Every row gives one point. To make a cloud, some directions were put in groups of two or more. Within a group, all points are equally far from the middle, so they leave a hole (a ring in 2 directions, a hollow ball in 3). The other directions are filled evenly. Then the cloud was stretched, turned, moved and blurred a little. Count the holes, and give their numbers of directions, smallest first.

Cloud:
[[-2.43 -1.05]
 [ 3.01  0.88]
 [-1.74  1.46]
 [ 1.70 -0.33]
 [-2.01 -1.97]
 [ 2.28  2.11]
 [-0.95  2.10]
 [-0.12  0.50]
 [-0.03 -0.13]
 [-1.48  2.26]
 [ 1.54  0.54]
 [ 1.87  1.28]
 [ 1.06 -1.38]]
Holes: 0

Cloud:
[[ 1.18  2.15 -0.91]
 [ 2.38 -0.95 -0.84]
 [-2.20 -0.65 -1.57]
 [-0.75  0.60 -2.25]
 [ 1.71 -1.96 -1.00]
 [ 1.00  2.02  1.92]
 [-2.80  0.19 -0.09]
 [-0.95 -0.76 -2.28]
 [ 0.61 -0.60 -2.32]
 [-2.38  1.17 -0.04]
 [ 1.26  0.11 -2.08]
 [-2.27  1.13 -0.60]
 [ 0.35  1.55  2.58]
 [ 1.04  2.33  1.37]
 [ 2.58 -0.38 -0.67]
 [ 0.08  0.79 -2.26]
 [ 2.70 -0.91  1.10]
 [ 0.13 -2.48  2.67]
 [ 2.81  0.39  0.53]
 [-2.10  1.18 -0.89]
 [ 2.51 -1.52  0.21]
 [ 1.94  1.35 -1.09]]
Holes: 1 (3)

Cloud (54 x 6):
[[-0.22 -1.34 -0.90  1.10  1.71 -3.68]
 [ 1.56  1.97  1.06 -0.15  2.24 -0.28]
 [-0.83 -1.77  1.97  0.85 -1.05 -1.93]
 [-0.52  1.66 -2.64 -2.26  0.68 -1.78]
 [ 1.85  1.94  0.34  2.67  3.18 -1.81]
 [-1.37 -0.86 -2.00 -1.05 -1.72 -1.79]
 [-2.17 -2.15  0.01  0.52 -0.97 -0.05]
 [-1.70 -2.21 -1.15 -2.29  1.10  0.70]
 [ 0.71 -1.72 -2.70 -0.17 -0.86  0.52]
 [-1.45  0.94  1.59  2.23  0.93 -0.36]
 [-1.52  0.31  1.91 -2.26  1.66 -0.62]
 [ 1.20  0.71 -2.38 -1.39  0.91  0.80]
 [ 2.16 -1.58 -0.85 -0.07  1.18 -0.19]
 [ 0.30  0.76 -1.04  3.11 -0.61  1.05]
 [ 0.42 -1.96 -2.34  0.99  0.45 -0.95]
 [ 2.00 -0.69  0.76  3.19  3.82  0.05]
 [ 1.96  0.76  0.60 -0.71  3.65 -1.00]
 [ 1.35  1.24  1.53  2.73  2.32 -0.47]
 [-0.72 -2.45 -1.55  1.75  2.91 -0.94]
 [-0.20 -3.48 -1.22  0.85  0.03 -0.29]
 [-0.06 -2.82 -0.32  0.05  1.42 -0.79]
 [ 0.80  2.79 -0.61 -1.45 -0.45 -0.70]
 [ 0.17  2.36 -1.61 -0.95 -1.20 -1.52]
 [ 1.37 -1.73  0.96  1.16 -1.00 -3.27]
 [ 1.33  3.04  1.10 -1.75  3.03 -1.04]
 [ 0.07 -0.23  2.23  0.09  1.89  1.72]
 [ 0.20  0.45  2.32  2.46  3.24 -0.69]
 [ 1.40 -1.96 -1.32 -1.64 -0.29 -1.16]
 [ 1.52 -0.22  0.02 -1.52  2.46 -2.54]
 [-2.03 -2.24  0.15 -1.63 -1.20  1.27]
 [ 1.96  2.24 -0.80 -0.36  3.77 -1.86]
 [-2.45  0.72  0.05 -0.51 -0.25 -1.09]
 [ 2.14  1.17 -0.77 -0.41  3.94  0.33]
 [ 1.48  0.10  2.24  2.89 -0.59 -1.46]
 [-1.43 -1.16 -1.72  1.05  1.46 -2.58]
 [-2.27  0.49 -1.61  2.01  1.61 -1.33]
 [ 1.46 -0.18  1.21 -0.99  2.57 -1.42]
 [ 0.68 -1.53 -0.01  0.07  0.62 -3.31]
 [-1.65 -1.38  0.94 -1.14 -0.71 -2.12]
 [ 0.37 -2.87  0.40 -0.74  0.45 -0.62]
 [-0.68  1.84  1.83  1.09  0.81 -0.77]
 [ 1.69  1.26  0.23  0.62 -0.42  0.86]
 [ 1.66  0.42  2.03 -1.49 -0.76 -2.32]
 [-2.48  1.72  0.76 -2.30  0.43 -1.86]
 [ 1.45  1.29 -2.02  0.99  3.42 -1.70]
 [-1.47 -3.10  0.53  1.92  1.29  0.03]
 [-0.92  1.26  2.18  0.75 -1.74 -1.86]
 [ 0.13 -1.74 -0.71 -2.88  0.61 -1.99]
 [-1.75  0.35 -1.95 -0.69 -0.26 -1.37]
 [ 1.84 -1.73 -2.18 -0.97 -1.06  0.55]
 [ 0.80  1.96 -1.30 -0.28  1.44  0.98]
 [ 1.58  0.01 -1.50 -2.17  0.60 -2.90]
 [-1.75  1.05 -1.99 -1.08  1.38  0.00]
 [ 2.25 -2.20 -0.17  0.30 -0.54 -0.65]]
Holes: 1 (3)

Cloud:
[[-1.51 -1.12  1.37 -0.72  2.38  0.30 -2.09 -1.14]
 [-1.46 -2.14  2.24  3.03  2.35 -1.99 -1.15 -0.36]
 [ 1.12 -0.38  2.45  0.90  2.16  1.78  1.55 -0.75]
 [ 1.53  0.29 -0.75 -1.01 -1.29  1.19  1.33  2.35]
 [-0.68  0.99  0.76 -2.12 -1.35  0.91 -2.67 -1.71]
 [ 0.49  2.88 -1.98  0.37 -1.08  1.46 -1.80  1.65]
 [-0.01  1.31  2.67  2.23  0.12 -0.11 -0.84 -2.51]
 [-2.87  0.66  0.84  0.54  0.50  0.99  0.78 -1.56]
 [ 0.96  1.88 -0.50  1.42  1.62  1.09 -0.47 -2.78]
 [ 2.55  0.54 -0.71 -0.64 -1.33 -2.39  0.83 -0.14]
 [ 0.90 -0.52  0.26 -0.87  1.83 -2.02  0.53  2.61]
 [ 2.39 -0.51 -1.73 -0.04 -1.31 -1.17  0.32  0.82]
 [ 1.48  1.01 -0.92  1.34  0.13  0.58  2.32  0.18]
 [-2.59 -0.47  0.62  0.54  1.35 -0.63  0.76 -1.23]
 [-0.96  1.70  2.94 -0.29 -1.16 -2.62 -1.67  0.38]
 [-2.76  0.06 -0.14 -1.37  2.07  0.52  1.85  0.31]
 [ 0.69 -2.42  2.55 -0.27  0.59 -2.24  0.33 -1.49]
 [ 0.58  2.44  2.37 -0.64 -0.56  2.46 -0.10  1.56]
 [-2.40  0.53 -2.01 -0.33 -1.90  2.73 -0.13  1.61]
 [ 1.91  1.27  0.49 -2.47 -2.70 -0.11  1.63 -0.46]
 [ 1.23  1.95 -1.31  1.18  1.43  2.49  1.62  1.96]
 [-0.19  2.08  2.24 -0.82 -2.94 -1.73 -0.31 -0.28]
 [ 0.60  1.71  3.05 -0.60 -1.87 -0.56 -0.87 -0.89]
 [ 2.73 -0.59  0.86  0.23  2.09  1.43 -0.99 -2.27]
 [-1.68  0.82 -1.48  1.56 -2.02  0.58 -1.17 -0.26]
 [ 1.35 -0.98 -2.09 -2.41  1.22 -2.34  1.35 -0.94]
 [-1.13 -1.22 -1.05  1.84  0.88 -1.54 -2.10 -1.08]
 [-1.11 -1.74  0.16  0.84 -1.50 -2.58 -1.38 -1.28]
 [ 0.62  1.96  1.24  1.26  1.39  0.31  2.56 -0.49]
 [ 3.02  0.55  0.32  2.08 -1.15 -0.53 -3.01  0.68]
 [-1.08  1.22 -2.97  2.03  0.87 -0.15 -2.33 -0.20]
 [ 0.92 -0.27 -1.20 -2.17  0.28  1.01  2.03  0.86]
 [-1.34 -1.28  0.49 -0.65  0.32  1.93 -2.38 -1.27]
 [-2.13  2.38 -0.18  2.07  1.08  2.73 -0.01  0.32]
 [-0.57 -2.13  1.01  1.87 -0.61 -0.33 -2.73  2.03]
 [-2.22 -0.57  1.84  0.98 -0.86  1.54 -1.49 -0.72]
 [-0.35 -2.01  2.49 -0.57  2.36 -2.18 -0.93  0.09]
 [-0.89 -1.71  0.96  2.75  3.37  0.71 -0.25  1.11]
 [ 2.16 -1.63  2.07  2.30  0.09 -1.09 -0.56 -0.58]
 [-1.40 -0.19 -0.68 -2.01  0.89  0.15 -2.11  0.89]
 [-1.14 -1.04  1.19 -0.77 -2.30  1.48 -2.52 -3.36]
 [ 1.47 -0.28  2.93  2.43  2.23  1.66  0.18 -0.18]
 [-1.59  1.81 -1.49 -0.17  1.32 -2.71 -2.11  2.53]
 [-0.38  1.16  0.63 -1.72 -0.46 -2.56 -2.50 -1.77]
 [-0.08 -2.55  0.26  2.07  1.00 -0.58 -0.94 -0.94]
 [-1.47 -2.12  1.90  2.41 -1.92  0.37  0.31  1.23]
 [ 1.44 -0.93  1.08 -0.85  1.64 -3.73  1.66 -0.82]
 [-1.42  0.61 -1.13 -3.17 -0.88  0.16 -0.93 -2.15]
 [-3.00  0.91 -0.82 -1.06 -1.88  1.15  1.66  0.47]
 [-1.25 -1.87  0.98  2.26 -0.44  1.20  2.23 -0.02]
 [-0.62 -2.42  1.88  0.20 -0.75  1.91  0.40 -0.95]
 [-0.70  2.97 -0.30  0.26 -2.46 -1.52 -0.79  2.80]
 [ 1.33  1.74  0.53 -0.81 -2.12  0.22  1.79  2.63]
 [ 0.34  1.35 -1.62  1.26 -1.84 -1.36 -1.61 -2.66]
 [ 1.02 -1.90  0.65 -1.84  0.36 -1.35 -3.55  2.67]
 [-0.95 -1.21 -2.12  1.31  0.39  1.67 -1.22  1.50]
 [-2.85  0.04  3.29 -1.48 -2.12 -0.76  0.25  0.27]
 [-0.92 -0.94  1.31 -0.18  2.81  0.37  1.34  1.65]
 [-1.61 -0.98  0.58  0.96  0.85 -2.25 -1.11  1.59]
 [-1.15  0.92 -1.26  1.08  1.49  1.38 -2.26 -1.96]
 [ 2.61  0.32 -0.53  0.91 -1.32 -0.82  0.28 -1.88]
 [-1.18  0.14 -2.75  1.60 -1.18  1.49 -2.07 -1.51]
 [ 1.59  0.41  0.32  0.17  0.40  0.26  2.30 -1.37]
 [ 3.05  0.14  2.33 -2.66 -1.89 -1.12 -1.44 -1.76]
 [-0.31 -2.83  0.69  1.31 -1.25  0.16 -3.09 -1.70]
 [ 0.42 -2.63  1.59 -0.35 -0.80 -1.45 -2.57  0.44]
 [-0.21 -2.22 -0.37 -0.90 -3.10 -1.98 -2.06 -0.77]
 [-1.31 -0.60 -1.66 -0.73 -1.96 -1.57 -0.78 -1.51]
 [ 2.16 -1.52 -0.80  0.35 -2.39 -2.47  0.77 -0.53]
 [-3.08  1.72  0.01 -1.47  0.46 -0.93  1.55  0.55]
 [ 1.89  1.66 -1.39  0.51  2.15  1.43 -0.39 -3.05]
 [-2.44 -0.65  2.45 -0.94  1.96  0.16 -0.11 -2.86]
 [-0.48  2.73  0.76  2.22  1.96  2.88  0.76 -0.25]
 [-0.77  1.45 -1.87 -0.89 -1.87  1.28 -2.84  0.56]
 [-0.28 -2.23  0.07 -0.72 -2.70 -2.07 -1.58 -0.31]
 [ 0.60  1.54 -1.05  1.29 -1.29  2.92 -2.12 -2.13]
 [-1.92 -0.28  2.11 -3.20  0.33  0.92 -1.82  0.36]
 [ 2.14  1.13 -0.39  2.24 -2.54  1.53 -2.98 -0.18]
 [ 0.39 -2.52  3.76  2.41 -1.45 -0.66  1.23 -0.57]
 [-0.31 -1.25  1.11 -1.18 -0.99 -3.95  2.85  0.61]
 [-0.71  1.80  2.53  1.75  0.39 -1.82 -1.05 -0.69]
 [-2.95 -0.31 -0.25  0.42  2.07 -0.12  2.57 -1.33]
 [ 1.33  0.93  3.65  2.61 -2.31 -0.74 -0.41  1.53]
 [-0.44 -1.47  0.47 -1.11  1.23 -0.36 -3.98  1.26]
 [-2.57 -0.15  1.50 -2.24 -0.01 -0.45  0.70  0.86]
 [ 0.99  0.42  0.24  0.22 -0.05  0.76  1.89  2.74]]
Holes: 1 (2)

Cloud (93 x 9):
[[ 0.62 -0.13 -0.58  2.03 -0.85  3.35 -0.01  2.37 -1.17]
 [ 0.65  0.07 -0.74  3.35  1.21  1.62 -1.66  0.30  1.11]
 [ 1.90  2.68  0.56  1.88 -2.11  3.92 -2.11 -1.66  2.30]
 [-1.74  1.16  1.66  3.13  1.12 -0.19 -0.85 -1.93  0.15]
 [-2.81 -0.98  0.43 -0.07  0.88 -0.18  0.79  0.54 -0.04]
 [ 0.64 -3.20  2.88  1.57 -0.87  2.92 -2.69  0.60  2.89]
 [ 1.88  0.43  0.02  1.37 -0.20 -0.35  1.32  3.07 -0.27]
 [-0.42  0.12  0.11  0.53 -2.73  0.25  1.42 -1.50  2.19]
 [-0.44 -1.89  0.14  0.05 -2.33  3.30  2.13 -0.35 -1.05]
 [-0.95 -1.37  3.16  0.97  0.18  1.35 -0.33  1.77 -1.62]
 [ 0.90 -1.22 -0.49  1.35  0.38  1.57  1.47  1.91  2.46]
 [ 1.01  2.09  0.52  1.03  0.35  0.71 -0.13 -2.90  2.95]
 [ 4.07 -1.42  0.47  0.16 -1.46  3.56 -1.15  2.69  0.86]
 [ 2.62  0.27  1.08  1.60  1.70  2.29 -1.76 -1.07 -1.23]
 [ 0.94  0.61  0.63  2.24 -2.79  1.38 -0.08  0.44 -0.78]
 [-0.39 -1.99  0.29  1.13 -1.05  2.82  2.41 -1.23  0.74]
 [ 1.26  0.05 -0.42 -0.93  0.08 -0.20 -0.94 -0.99  2.40]
 [-1.27  0.69 -0.03  1.67 -0.13  1.92  1.28  0.99 -1.95]
 [-1.10 -1.61  0.26  1.86 -0.92  3.15 -3.03 -0.65  1.52]
 [-0.79  1.05  2.51 -0.43  0.52  2.07 -1.64 -1.46  1.83]
 [-0.51  1.72 -0.73 -0.57  2.12  2.98 -0.12  1.39  2.66]
 [ 2.06 -0.96  2.92  0.93  1.57  0.31 -0.49 -0.44  1.53]
 [-0.94  0.97  0.26  1.00 -2.73  0.44  0.48  1.57  1.05]
 [-0.58  1.59  3.41 -0.06  0.99  1.44  0.80 -0.11  1.40]
 [ 2.15  0.44  1.32  2.52  1.39  3.30  0.55  1.06  2.29]
 [ 1.00  0.25  1.80 -1.83  0.20  1.20 -0.86  0.91 -0.90]
 [-0.20  3.57  2.40  0.48  0.86 -0.15  0.26  0.54  0.84]
 [ 3.58  1.71 -0.15  0.26 -2.29  1.16 -1.12  1.11  0.54]
 [ 0.40  0.66  1.23 -0.81 -0.25  3.15  2.20 -1.16 -0.56]
 [-0.95 -1.18 -0.13  2.89  1.60  2.61 -0.42 -1.73  0.50]
 [ 0.07 -1.28  0.68  0.10 -3.33  0.33  1.78 -0.61  0.65]
 [-1.35  1.23  0.24 -1.11 -0.12  0.97  2.25 -0.41  0.60]
 [ 0.31  1.86  0.38  4.48 -1.10  2.46 -1.69 -0.69  1.46]
 [-1.26  0.87 -1.36 -0.46  1.99  0.61  0.02 -1.15 -1.04]
 [ 1.13  4.27  0.74  2.28  0.28  1.88  0.58 -1.22  2.05]
 [ 0.21  0.93  3.12  0.88  0.03  1.65  2.75 -0.84  1.27]
 [ 0.41 -1.83  0.92  2.11 -2.75  1.40  1.34  0.13 -2.17]
 [ 2.64  2.48 -0.65  0.23  0.55 -0.08  1.75 -0.17  1.40]
 [ 1.41 -0.73  0.37  3.18 -0.70  4.09 -0.08  1.35 -1.32]
 [ 1.83  2.39  0.72  0.55 -1.60  0.89  0.06 -2.87  1.47]
 [ 2.18 -1.76  2.04  2.22  1.70  3.02  0.57 -1.39 -0.48]
 [-1.88 -0.88 -0.30  0.94 -0.02  1.18 -0.48 -2.40  1.08]
 [ 3.03 -2.38  1.64  0.05 -1.22  1.45 -0.99  0.32  0.26]
 [-2.51  1.98  2.75  2.56 -0.17  1.98 -1.01 -0.11 -0.09]
 [ 0.37  3.21  1.93  0.26  0.75  2.17 -2.29  0.77  1.62]
 [ 1.22  1.83  1.19  0.93  1.05  1.86 -1.86 -2.74  0.40]
 [ 0.13 -0.59  3.09  3.75 -1.20  2.06  0.55  0.39  1.79]
 [ 1.47 -3.48  1.20 -0.33 -0.32  2.52 -2.05  0.68 -0.40]
 [-0.69 -1.26  0.38  0.51 -0.21  3.68 -3.25  0.81 -0.47]
 [ 0.57 -1.67  2.16 -0.11  0.16  3.21 -1.70 -1.71 -0.28]
 [ 1.36  1.04  1.90  0.54  0.60  0.81 -1.38 -2.20  1.22]
 [ 2.52  2.87  0.74  1.37 -0.90  2.28 -0.03  0.36 -1.96]
 [ 0.51 -1.04  0.28 -2.08 -0.64  2.92  0.13  2.40  1.17]
 [ 0.54  2.12  1.25 -1.67  1.32  0.94 -0.60  0.60  1.55]
 [ 0.71  0.51  0.25 -1.27 -0.21  0.52 -1.95 -0.95  0.14]
 [ 0.87  0.50 -0.11  2.50  1.86  1.46 -2.80  0.78 -0.64]
 [-0.62  0.26  2.67  2.02 -3.46  1.14  0.62  0.28  0.77]
 [ 0.54 -1.26  0.44 -1.37 -1.40  3.27  1.01  1.41  0.75]
 [ 0.08  1.47 -0.19  0.15 -2.23  3.28 -1.17  1.27  2.83]
 [-0.31 -1.76  2.74  2.11 -1.52  4.09  0.65  1.41 -1.87]
 [ 0.03 -0.59 -0.13  0.23 -2.50  1.91  0.77  1.24  1.66]
 [ 0.91 -1.97 -0.11  1.65 -1.61  0.87  0.84  1.76  0.41]
 [ 0.88 -0.42 -1.99  1.54  0.08  0.22 -2.24  1.23  0.54]
 [-0.01 -0.66  2.91  0.50  0.86  0.67 -0.72  2.23 -0.96]
 [-0.83 -1.00  3.25  0.00  3.07  2.37 -0.01  0.80  2.88]
 [ 2.50  0.32 -1.25  2.21  1.26  0.29 -0.09  1.64  0.92]
 [-0.98 -0.38  2.44  0.42  1.63  3.06 -1.09 -2.42  2.35]
 [-1.19  3.71  0.22  2.14 -0.39 -0.31  0.45  1.34  1.52]
 [-0.22  0.69 -1.67 -0.05  0.81  0.99 -0.74 -2.36  0.05]
 [-1.86  3.02  1.50  3.08 -1.17  0.91  1.07 -0.48  0.08]
 [ 3.35  3.99  0.47  0.09 -0.07  0.06  0.45  0.89  1.28]
 [-0.07  1.45  0.45 -0.81  2.31  0.58  1.26  1.59  1.30]
 [ 2.32  2.10 -0.79  2.20  1.55  0.10 -0.19 -0.89  0.09]
 [ 2.31 -0.73 -0.35 -0.43  0.13  1.06  1.26  0.21  2.77]
 [ 0.57  1.67  2.63 -0.02  0.95  2.17 -0.88  1.09  0.62]
 [-1.17 -2.39 -0.07  0.59  2.19  0.82 -0.30  1.54 -0.63]
 [ 0.48 -1.08  1.05 -0.30  0.12  2.72 -2.66  2.57 -0.69]
 [-2.26  1.36 -0.49  0.51 -2.09  1.02  0.70  0.30 -1.31]
 [-2.01 -1.86  0.73  0.15 -1.08  2.95  0.20  1.73 -0.77]
 [ 2.79 -0.36 -0.84  3.01  0.94  2.42 -1.72  2.90  1.93]
 [-0.10 -2.43  1.25  0.43 -1.22  0.97  1.25 -1.04  3.40]
 [ 0.22  0.27  0.65 -0.91  0.80  1.36 -2.49 -0.21  3.80]
 [-2.44  2.30 -0.71  1.69  2.14  1.70 -1.71  1.05  2.28]
 [-0.89  2.25  2.57  1.68  1.73  2.95 -2.24 -2.34  1.53]
 [ 1.97  0.73  0.11 -0.83  0.65  4.26  1.01  0.44  0.33]
 [ 0.22 -1.74  0.31  2.30 -1.25  0.79 -1.21 -0.08 -0.45]
 [-1.25 -3.33  0.31  1.08  1.05  1.67 -1.01  0.59  2.91]
 [-1.35 -0.51  0.77 -0.60  2.09 -1.05  1.68 -0.78 -1.24]
 [ 2.84  1.50  0.62  3.11  0.57  2.79 -1.40  1.93  2.44]
 [ 2.93  2.68 -0.95 -0.05  0.50  0.08  1.29 -0.31  1.60]
 [-1.62 -0.39  2.43 -1.27  1.66  0.19  1.32 -0.52  1.64]
 [-1.17  0.00 -1.37 -1.28  1.42 -1.02 -0.07  1.12  0.15]
 [-0.49  0.15  0.54  1.47 -0.31  1.28  1.25  2.10 -1.48]]
Holes: 2 (2, 3)
